Each row is a point. Each copy is the shape, with its points in the same order, turned, moved and blurred by noise. Is it also mirrored, or only turned?

Shape, 8 rows:
-0.01  -0.26  0.05
-0.61  0.21  -0.10
-0.22  0.04  -0.59
-0.21  0.24  -0.19
0.45  0.50  0.16
0.24  0.04  0.29
-0.91  0.30  -0.04
0.66  -0.13  0.44
Copy 1 (8 x 3):
-0.04  -0.28  0.00
-0.51  0.28  -0.05
-0.36  0.03  -0.64
-0.16  0.22  -0.18
0.60  0.26  -0.08
0.33  -0.08  0.14
-0.74  0.48  0.15
0.77  -0.40  0.15
Copy 1 is: only turned
Copy 2:
0.03  -0.37  -0.20
-0.67  -0.14  0.17
-0.26  0.32  -0.18
-0.21  0.00  0.15
0.39  -0.12  0.59
0.28  -0.42  0.20
-0.96  -0.18  0.23
0.70  -0.60  0.12
Copy 2 is: only turned
Copy 3 (8 x 3):
0.05  -0.11  -0.17
-0.51  -0.29  0.38
-0.48  0.30  0.06
-0.21  0.06  0.34
0.49  0.27  0.58
0.38  -0.03  0.17
-0.64  -0.53  0.52
0.83  0.12  -0.02
Copy 3 is: only turned

Shape (10 x 4):
-0.27  -0.34  0.13  -0.26
0.59  -0.60  -0.13  0.21
0.45  -0.19  0.19  -0.06
0.44  -0.68  -0.25  0.56
-0.42  0.44  0.39  -0.36
-0.28  0.16  0.07  -0.22
-0.30  -0.13  0.09  -0.23
0.22  -0.69  -0.39  0.18
-0.40  0.02  -0.21  -0.72
-0.13  -0.13  -0.70  -0.07
Copy 1:
-0.35  -0.37  0.37  0.17
0.17  -0.40  -0.18  0.91
0.20  -0.09  0.17  0.55
-0.09  -0.39  -0.50  0.98
-0.28  0.24  0.50  -0.38
-0.23  -0.06  0.24  -0.16
-0.31  -0.24  0.29  0.03
-0.11  -0.66  -0.28  0.68
-0.12  -0.56  0.45  -0.43
-0.08  -0.64  -0.37  -0.08
Copy 1 is: only turned
Copy 2 (10 x 4):
-0.19  0.46  0.08  -0.02
-0.61  -0.33  -0.29  -0.19
-0.17  -0.14  0.03  -0.34
-0.78  -0.40  -0.27  0.14
0.61  0.58  0.42  0.05
0.27  0.57  0.08  0.13
-0.07  0.49  0.07  0.02
-0.71  0.10  -0.50  0.04
0.30  0.89  -0.14  -0.18
-0.07  0.44  -0.67  0.35
Copy 2 is: only turned
Copy 3 (10 x 4):
-0.19  -0.47  -0.04  0.09
-0.37  0.51  -0.05  0.11
-0.29  0.17  0.10  -0.25
-0.21  0.61  0.09  0.45
0.28  -0.91  0.29  -0.38
0.18  -0.53  0.09  -0.18
0.01  -0.51  0.01  0.01
-0.17  0.31  -0.27  0.42
0.19  -0.77  -0.51  -0.21
0.43  -0.03  -0.44  0.20
Copy 3 is: mirrored

Shape (10 x 6):
-0.08  0.48  0.37  0.48  0.24  0.37
-0.09  -0.51  0.08  0.11  0.18  -0.61
0.10  -0.43  0.20  -0.53  -0.29  -0.72
-0.16  0.37  -0.27  0.13  -0.69  -0.09
-0.15  0.67  0.16  0.18  0.23  0.32
-0.45  0.26  -0.13  0.04  -0.03  -0.01
0.12  -0.33  -0.42  -0.08  0.32  -0.22
0.09  -0.90  -0.28  -0.51  -0.15  -0.20
0.26  0.69  0.09  0.47  0.35  0.17
-0.18  0.07  -0.07  0.24  -0.89  0.08
Copy 1:
0.20  0.65  -0.39  0.05  -0.42  0.66
-0.32  0.10  0.05  0.06  -0.33  -0.57
-0.02  0.05  0.10  -0.12  0.37  -0.97
0.05  -0.32  -0.87  0.13  0.32  0.23
0.05  0.55  -0.26  0.14  -0.03  0.71
0.01  -0.17  -0.19  0.38  0.03  0.27
-0.37  -0.21  0.15  -0.33  -0.27  -0.15
0.16  -0.61  0.40  -0.35  -0.05  -0.75
-0.24  0.62  -0.40  -0.21  -0.26  0.69
0.46  -0.36  -0.84  0.22  0.06  -0.02
Copy 1 is: mirrored
Copy 2 (10 x 6):
-0.48  0.16  -0.13  -0.02  0.39  -0.55
0.47  0.47  0.56  0.13  -0.39  -0.47
0.70  -0.22  0.47  0.32  -0.64  -0.25
0.30  -0.05  -0.60  -0.42  -0.26  -0.26
-0.54  -0.10  -0.12  -0.20  0.23  -0.46
-0.20  0.04  -0.11  -0.15  -0.37  -0.33
0.26  0.41  0.56  -0.21  -0.23  0.03
0.61  0.37  0.40  0.38  -0.65  0.36
-0.30  0.00  -0.01  -0.37  0.52  -0.47
0.41  0.11  -0.75  0.00  -0.29  -0.26
Copy 2 is: mirrored

Shape, 11 rows:
0.44  0.61  0.14  -0.16  -0.04  0.51  -0.28  -0.09
-0.23  -0.16  -0.53  0.21  -0.29  0.41  0.33  0.81
-0.06  0.02  -0.56  0.62  -0.17  0.21  0.34  0.22
0.09  0.34  -0.32  -0.04  0.56  0.86  -0.05  -0.01
0.56  0.82  -0.82  -0.60  0.71  0.48  -0.18  0.26
0.40  0.71  0.19  -0.22  0.07  0.41  0.12  0.39
0.00  -0.23  0.19  -0.30  0.15  0.06  0.12  -0.50
-0.21  0.18  0.17  0.04  0.41  0.07  0.30  -0.27
-0.36  -0.43  -0.01  0.55  0.00  -0.08  0.15  0.39
-0.05  -0.34  0.43  -0.02  0.12  0.03  0.67  -0.50
-0.53  0.36  -0.39  0.03  -0.16  0.23  0.18  0.33
Copy 1 (11 x 8):
0.16  0.54  0.21  -0.25  -0.04  0.49  0.23  -0.56
-0.25  -0.14  0.42  -0.29  -0.96  -0.37  0.20  0.23
-0.42  0.24  0.38  -0.10  -0.51  -0.39  0.58  0.25
-0.09  0.25  -0.24  -0.12  -0.53  0.75  0.51  -0.08
0.79  0.25  0.02  0.44  -0.66  0.88  0.57  -0.16
0.45  0.07  0.38  -0.46  -0.22  0.39  0.42  -0.51
-0.20  0.08  -0.51  0.04  0.18  -0.20  0.14  -0.50
0.02  -0.02  -0.40  -0.27  0.20  -0.04  0.51  -0.05
-0.55  -0.37  0.25  -0.19  -0.07  -0.45  0.17  0.29
-0.35  -0.12  -0.58  -0.26  0.23  -0.50  0.53  -0.56
0.18  0.24  0.03  -0.41  -0.50  -0.23  0.15  0.33
Copy 1 is: only turned
Copy 2 (11 x 8):
0.07  0.43  -0.05  0.05  0.13  0.06  -0.78  -0.26
-0.42  -0.34  -0.05  0.09  0.67  -0.27  0.07  0.69
-0.61  0.18  -0.36  0.24  0.42  -0.36  0.19  0.38
0.25  0.10  -0.49  0.13  0.74  -0.28  -0.40  -0.39
0.57  0.19  -1.10  -0.31  0.56  -0.07  -0.93  0.10
0.15  0.46  0.10  -0.34  0.40  -0.11  -0.68  0.11
0.26  0.13  -0.08  -0.04  -0.20  0.10  0.35  -0.44
-0.01  0.27  -0.14  -0.35  0.15  -0.32  0.24  -0.46
-0.41  -0.20  0.13  0.11  0.04  -0.71  0.45  0.26
0.15  0.43  0.21  -0.11  0.01  -0.02  0.80  -0.36
-0.57  -0.22  -0.24  -0.32  0.47  -0.12  -0.11  0.09
Copy 2 is: only turned
Copy 3 (11 x 8):
0.19  -0.33  0.22  0.08  -0.67  0.25  0.33  -0.28
0.08  -0.04  -0.84  0.30  -0.40  -0.16  -0.72  0.29
0.36  -0.35  -0.28  0.48  -0.05  -0.10  -0.73  0.13
0.07  -0.79  -0.46  -0.14  -0.30  0.47  0.08  -0.27
0.72  -0.74  -0.41  -0.76  -0.91  0.58  -0.06  -0.35
0.32  -0.35  -0.09  -0.08  -0.80  0.15  0.36  0.24
0.09  0.17  0.13  -0.17  0.34  0.38  0.15  -0.10
0.34  -0.27  -0.08  -0.04  0.37  0.01  0.20  0.07
-0.10  -0.01  -0.25  0.14  0.25  -0.55  -0.59  0.30
0.10  0.15  0.12  0.15  0.64  0.34  0.18  0.39
0.51  -0.06  -0.71  0.30  -0.19  -0.30  -0.14  -0.13
Copy 3 is: mirrored

Shape, 14 rows:
0.61  -0.12  -0.11  0.20  0.54  -0.02  0.39  0.26  0.26
0.05  -0.29  -0.20  0.47  1.09  0.06  0.09  -0.17  0.26
-0.18  -0.33  0.95  0.41  -0.02  -0.01  0.33  -0.38  -0.07
-0.22  0.29  -0.21  0.07  -0.03  0.22  0.46  0.26  -0.06
-0.25  0.44  0.74  0.35  0.01  0.08  0.45  0.39  -0.26
-0.12  -0.23  0.62  -0.31  0.18  0.03  0.26  0.17  0.05
-0.19  -0.20  -0.13  -1.44  0.03  0.25  0.18  0.29  0.30
0.26  -0.33  0.30  0.22  0.21  1.25  0.41  0.16  0.15
0.00  0.28  0.37  0.48  0.11  0.01  0.38  -0.09  0.25
-0.27  -0.32  -0.02  0.39  0.20  0.11  0.37  0.28  0.01
0.46  0.04  -0.10  0.50  0.17  0.27  -0.06  0.17  0.17
-0.29  -0.31  -0.17  -0.13  0.06  0.95  -0.29  0.32  0.11
0.67  0.61  -0.12  0.31  -0.03  0.16  0.45  0.21  -0.53
0.02  -0.17  -0.12  0.06  0.13  0.10  -0.08  0.12  0.26
Copy 1, 14 rows:
0.47  0.22  -0.21  -0.10  0.17  0.03  0.17  -0.12  0.54
0.12  0.33  -0.73  0.29  0.59  0.40  0.31  -0.09  0.00
0.33  -0.12  0.38  -0.21  0.37  0.71  -0.46  0.41  -0.41
0.12  0.19  0.27  0.07  -0.26  -0.24  0.47  0.21  -0.27
0.52  0.47  0.33  -0.53  -0.26  0.10  -0.08  0.43  -0.58
-0.10  0.06  0.29  -0.50  -0.04  0.32  -0.17  0.09  0.07
-1.00  -0.19  0.44  -0.35  -0.56  -0.14  0.22  -0.44  0.32
0.39  -0.71  -0.35  -0.64  0.09  0.01  0.49  0.10  -0.24
0.65  0.19  0.09  0.02  -0.15  0.43  0.04  0.16  -0.25
0.05  0.15  0.09  -0.02  0.31  0.10  0.26  0.55  -0.06
0.59  -0.08  -0.43  0.15  -0.11  -0.12  0.06  0.10  0.09
-0.45  -0.52  -0.44  -0.19  -0.22  -0.22  0.34  0.34  -0.31
0.87  0.21  0.17  -0.04  -0.19  -0.73  -0.03  -0.15  -0.25
-0.05  -0.06  -0.16  0.22  -0.09  -0.01  0.05  0.14  0.19
Copy 1 is: only turned
Copy 2 (14 x 9):
-0.52  0.11  0.44  0.19  0.28  -0.77  0.15  0.59  0.23
-0.84  0.31  -0.08  -0.32  0.60  -0.76  0.31  0.15  -0.01
-0.21  0.39  0.32  -0.13  -0.58  -0.80  -0.15  -0.45  -0.44
-0.06  0.34  -0.09  0.27  0.06  -0.17  -0.36  0.38  0.07
-0.11  0.79  0.44  -0.02  -0.46  -0.13  -0.51  0.18  -0.10
-0.56  0.23  0.15  0.26  -0.64  -0.32  0.01  -0.01  0.09
-0.66  -0.25  -0.47  1.00  -0.51  0.21  0.27  0.09  0.69
-0.60  0.37  0.46  0.88  0.21  -0.28  0.09  0.09  -0.75
-0.13  0.43  0.43  -0.04  0.10  -0.53  -0.39  -0.05  0.04
-0.55  0.20  -0.08  0.04  -0.04  -0.47  -0.37  0.38  -0.30
-0.25  -0.06  0.51  -0.05  0.47  -0.35  -0.03  0.37  -0.14
-0.73  -0.17  -0.11  0.45  0.21  0.35  0.03  0.12  -0.55
0.48  0.41  0.53  0.18  0.12  -0.29  0.07  0.86  0.06
-0.45  -0.19  0.05  0.02  0.10  -0.30  -0.07  0.14  0.03
Copy 2 is: only turned
Copy 3, 14 rows:
-0.29  -0.74  0.26  -0.20  0.06  0.24  -0.58  0.30  -0.06
-0.40  -0.89  0.07  -0.14  -0.62  0.80  -0.43  -0.04  0.09
0.58  -0.01  0.31  -0.70  -0.33  0.44  0.07  -0.26  0.49
-0.02  -0.08  0.12  -0.19  -0.06  0.24  0.24  0.46  -0.54
0.45  -0.02  0.54  -0.09  0.31  0.47  0.43  0.18  0.10
-0.15  -0.17  0.34  -0.75  0.07  0.14  0.27  0.00  0.27
-1.10  0.02  0.01  -1.13  0.03  -0.45  0.51  0.53  -0.12
0.24  -0.52  -0.27  -1.00  0.18  0.84  -0.15  0.75  0.05
0.40  -0.25  0.29  -0.05  -0.24  0.28  -0.03  0.35  0.20
0.22  -0.57  0.15  -0.40  -0.18  0.31  0.14  -0.02  -0.38
0.10  -0.61  -0.38  -0.02  0.08  0.31  -0.36  0.25  -0.10
-0.23  -0.47  -0.78  -0.73  0.01  0.41  0.41  0.39  -0.30
0.02  0.11  0.09  0.18  0.58  0.41  -0.46  0.35  -0.43
-0.16  -0.49  -0.23  -0.30  -0.22  0.02  0.00  0.10  -0.11
Copy 3 is: mirrored
Copy 4:
0.42  0.14  -0.07  0.88  0.26  -0.34  0.17  -0.41  -0.28
0.24  -0.56  -0.48  1.02  -0.11  -0.19  0.36  -0.60  0.08
-0.37  -0.69  0.59  0.40  0.04  -0.93  0.35  -0.01  0.14
0.36  0.24  0.28  0.22  -0.31  -0.16  0.04  -0.12  0.34
-0.09  -0.07  1.11  0.38  -0.08  -0.30  0.24  -0.18  0.18
-0.38  0.07  0.32  0.30  0.37  -0.59  0.45  -0.18  0.30
-0.28  0.94  -0.50  -0.45  0.45  -0.38  0.34  -0.35  0.45
0.65  -0.20  0.21  0.48  0.71  -0.73  0.06  -0.36  0.87
0.16  -0.25  0.54  0.46  -0.23  -0.52  0.02  -0.48  -0.02
0.14  -0.01  0.12  0.73  -0.23  -0.44  0.08  0.06  0.36
0.41  -0.23  0.12  0.64  0.25  -0.15  -0.36  -0.28  -0.07
0.15  -0.06  -0.26  0.18  0.35  -0.16  -0.28  -0.25  1.03
0.85  0.04  0.69  0.25  0.19  0.13  -0.01  0.05  -0.39
-0.02  0.01  -0.17  0.42  0.04  -0.31  -0.15  -0.20  0.13
Copy 4 is: only turned
